Each row of a before or after table is a point. The points were changed in one or more steps. Then noise was added and the rows were shuffled. The steps act on how far a point lies along the listed directions, d1 being the first. Name the steps. A step turns or swaps two directions, mirrors them in a line or flattens them onto one, adds a multiple of one to another, or multiplies one. Angles are multiples of 10 degrees, from the lower direction toward the higher: turns from -170 to 170, lines from 10 to 170 but not 90. Use the fewest steps. Two steps may share a direction if one is a turn and the other turns, adds or multiplies; they go together, in the order done. Otherwise the lowest direction goes first.
(in the rows, 128 means zero)

Directions:
(1): [ 89 147 188]
(2): [101  59 132]
Before (9 x 3):
[[ 90 183 193]
 [140 163 112]
 [ 57 195 221]
 [114 211 206]
 [128  98 101]
 [116  95  87]
 [120 152 152]
 [129  94 142]
 [124 111 120]]
After (9 x 3):
[[175  52  58]
 [108 157 153]
 [122 144 133]
 [101 173 148]
 [153 157 142]
 [139 102 106]
 [185  90  14]
 [165  88  54]
 [103  98 118]]
Steps: turn d1 and d2 by -170 degrees

Directions:
(1): [ 88  59 157 136]
(2): [ 82 125  70  86]
(3): [ 81 173 178 106]
(4): [165 108 150  57]
Before (12 x 4):
[[169 135 104  66]
 [142 205  75  75]
 [123  92 102 210]
 [149  58  34 147]
 [133 129 169 136]
 [231  62 112 100]
 [110 131 106 144]
 [ 55 106 128 126]
 [151 180 125 105]
 [178 127 101 102]
 [ 67 104  94 122]
 [ 85 131 141 169]]
After (12 x 4):
[[152  71 122 140]
 [156  73 118 172]
 [128  66 190 187]
 [142 143 145  37]
 [174 176 164 138]
 [100  89 149 156]
 [196  51  51 113]
 [144 195 143 139]
 [132 138 151 120]
 [113 176 144  98]
 [230 105 152  75]
 [ 99 140 101 129]]
Steps: turn d1 and d2 by 170 degrees; mirror d3 and d4 in the line at 150 degrees

Directions:
(1): [127  62  93  80  94 171]
(2): [213 138 116  93 176 134]
(3): [121 122 169 157 162 212]
(4): [177  80 123 202 105 115]
(5): [134  85 212  96 129  96]
(6): [163 176 157 118  52 154]
Before (9 x 6):
[[ 99 117 186 194  75 156]
 [121 101 120 204  80 154]
 [129 160 156 140 163  83]
 [110 133  65 117 120 103]
 [140  82  49  69 163 122]
 [127 152  37  67 135 159]
 [128 129 156 196 116 181]
 [ 58 123 137 119 179  97]
 [124 117  85 238  93 200]]
After (9 x 6):
[[111 189 151 124 192 117]
 [ 77 133  57 148  96 126]
 [203 174 191 151 109  94]
 [ 54 136  62 138  47  69]
 [ 37 134  89 123 102 173]
 [ 54 128 106 143  70 117]
 [119 106 125 138 196 121]
 [135 139 170  93 115  78]
 [211 148 140  78  97  71]]
Steps: swap d1 and d6; turn d2 and d4 by 60 degrees; turn d3 and d5 by -100 degrees

Directions:
(1): [157  75  80  75 133 174  98  76]
(2): [210 175 133 122 141 107 180  80]
(3): [123 153  57 110 137  46  88 134]
(4): [125  96 185 145 198  90  86  85]
(5): [108 198 107 176 142 179  83  88]
(6): [178 127 163 143  50 114  62 127]
Before (14 x 8):
[[142 120 137 108 113  94 103 132]
 [132 109 124 115 113 103 121 126]
 [188 116 138 117 134  89 129 101]
 [125 134 128 127 154 110 142 149]
 [144 126 131 111 127 112 135 142]
 [105 182  67 155 128   7  82 162]
 [167 122 124 116 133  77  98 126]
 [115 209 107 170 178 167 127 110]
 [132 108 137 125 122 109 116 119]
 [ 91 146  92 128 182 138 131 102]
 [132 145 145 157 193 105 101  95]
 [146 116 130 122 127 112 134 123]
 [110 146 128 132 160 115 140 131]
 [144 133 144 145 112  89 122 141]]
After (14 x 8):
[[204 112 183 126  70 113 103 145]
 [126 187 113 150 140 124 149 149]
 [144 105 144 111  83  83 134 161]
 [125 140 113 130 140 125 144 123]
 [104 169 120 138 141 136 132 135]
 [113 143 110 134 123 132 138 128]
 [150 178  93 138 143 124 166 117]
 [139 119 148 119 112 127 152 147]
 [102 145 116 137 138 121 136 126]
 [165 153 118 128  67 137 155 165]
 [125 140 128 123 151 130 143 132]
 [123 152 139 158 135 156 151 125]
 [ 91 185 205 221 108 103 165 191]
 [134 122 146 125 137 134 155 151]]
Steps: turn d1 and d3 by 80 degrees; multiply d4 by -1; swap d5 and d6

Directions:
(1): [138  94 151 165 113  93  33 107  79]
(2): [ 67 135 173  96 151 158 135  41 105]
(3): [ 89 182 187  88 103 115  83 181 162]
(4): [106 165  94 121 156  20 141 101 133]
(5): [158 133 171 167 224 133 112 128 179]
Before (12 x 9):
[[135 116 168 134  72 104  59 155 105]
 [131 120 140 126 101 199 196  72 120]
 [107 116 196 105  64 174  27 169 120]
 [168 102 102 161 116  61  80 161 127]
 [106 159 127 103  76  55  78 214 147]
 [196  87  93 166  65 148 115 162 106]
 [162 112 130 177 124  61  74 152 110]
 [136 106  89 117  36 132 122 168  79]
 [ 67 137  99  56  23 153 144 141 116]
 [104 150 173 139  90  40  37 183 130]
 [103 176 162 111 129 134 119 124 152]
 [ 40 174 157  79  64  98  73 131 105]]
After (12 x 9):
[[101 170 148 113 110 105 105 110 128]
 [163 123 110 123 116 144 161 205 182]
 [ 71 196 195 109 193 107 104 137 187]
 [ 97 188  98  94 194  39 172 115 187]
 [144 103 145 174 136 122 126  32  93]
 [207 119  78 178 158 110 166 146 159]
 [179 128 136 176 211 103 131 155 166]
 [136 166 129 115 158  93 182 153 184]
 [ 94 196 154  95 128  97 161 217 209]
 [129 130 173 165 223  83  60 100 177]
 [148 146 118 119 117 153 186 197 167]
 [124 174 154 116 139  75  96 222 198]]
Steps: turn d1 and d5 by 170 degrees; mirror d3 and d4 in the line at 20 degrees

Directions:
(1): [158 200 179  84 208 126 159 102 154 135 105]
(2): [152 160  42 151 158 125 185 159  70  98  96]
(3): [ 96 114 173  54  92 173 184 179  83 119 119]
(4): [197  44 144 132 183 179 103 133 100 138 103]
(5): [ 68 132 139 202 149 193 156 151 171 163  86]
(6): [108 127 151 146  98 128 135  28  68 123  63]
Before (10 x 11):
[[134 159 131 155 143  55  86  11 191 140 173]
 [153 133  91 103  69  75 153 107  84  82 198]
 [114 108 123 173 103 115 149 132 106 145 145]
 [182 162  47 198 205  78 157  96 117  94  87]
 [127 128 116 128 106  96 142  93 110 119 122]
 [  9 123 182 160 132 191 165 199 227 172  93]
 [194  41 209  67 161 134 111  95  77 164  71]
 [118 155 106  75 116  92 146 193 146  84 176]
 [147  82 150 141  97 108  98 125 167 133 147]
 [124 110 113  55  86  53 116 166 149 124 193]]
After (10 x 11):
[[107 164 122 192 169  94 104  75 244 161 176]
 [ 91 138 160  58  91 110 141 175 150  93 169]
 [123 123 130 135 105  95 122  86 133 129 134]
 [223 140  78 120 183  28 102 101 140  86 164]
 [ 66  94 169  78  75 107 124 164 184 157 170]
 [125 108 112 169 102 107 147 134 100 139 151]
 [126  84 139 172 111 140 124 152 178 142 125]
 [164  42 214 126 180 156 109  82 109 187  46]
 [ 54 166  65 159 152 166 248 218 108 113  45]
 [116 108 164 108  49  95 112  84 142 119 211]]
Steps: turn d2 and d5 by -70 degrees; turn d3 and d6 by 30 degrees

Directions:
(1): [161 145 176 177 115 155  72 139 136  56 180 188]
(2): [155 105 162  97 224 102 164  99 168 119 195 114]
(3): [186  98  44 120 128 162 164 139  96 154 169 194]
(4): [189  98 170 116 142 231 124 123 146 144  72  99]
(5): [167 156 139 142 183  93  68 206 103 195 121 126]
(6): [156  69 160 195 138  86 157  99  42 111  99 119]
Before (13 x 12):
[[132 125  71 114  98 161 139 140 132 149  91 125]
 [133 112  98  77 184 121 187  93 141 112 198 142]
 [106 130  84 138  96 128 144 123 119 131 115 143]
 [113  79  88  90 132 101 206  68 109 120 124 130]
 [117 129  94 148 122 121 126 117 104 142  93 111]
 [ 55 161 135  68 102 141 108 151 178 144 133 108]
 [144 119 141 128 119 168 137 136 111 139  76  90]
 [119 132  89 103 122 163 118 128 156 148 113 146]
 [ 98  68  78 120  38 141 201  51 115  99 123 147]
 [156 116 104 103 128 166 154 136 126 150 141 128]
 [ 74 128 169 103 136  67 115 114 153 102 104  56]
 [181  75 181 145 119 238 159  78 161 112  52  97]
 [142  91 160 130 200 116 144  96 130 125 169 116]]
After (13 x 12):
[[ 77 140 149  69 124 155 121 139 171 146 115  93]
 [133 119  71 112 106 160 147 135 128 154  87 116]
 [ 84 121 177  91 151  74 121 105 156 114  98  45]
 [127 128  77 114 104 133 153 141 104 146 142 137]
 [146 104 111 126 134 169 154 109 137 135 102 125]
 [109  77  77  78 138 103 214  70 117 133 121 123]
 [104 145 108 138  84 124 132 148  97 140  82 104]
 [107 128  78  88 168  90 180  98 126 113 202 153]
 [111 126  85 114 119 149 120 126 144 154 113 143]
 [138 114 103 134 139 144 131 112 120 152  88  91]
 [ 57 148  84 190   7 102 130 116 101  97  86 156]
 [ 97 125 121 142 155  64 135 114 110 115 186 143]
 [127  54 103  99  69 179 208  44 133 111 114 130]]
Steps: multiply d1 by 1.3; mirror d2 and d4 in the line at 150 degrees; multiply d6 by 0.7
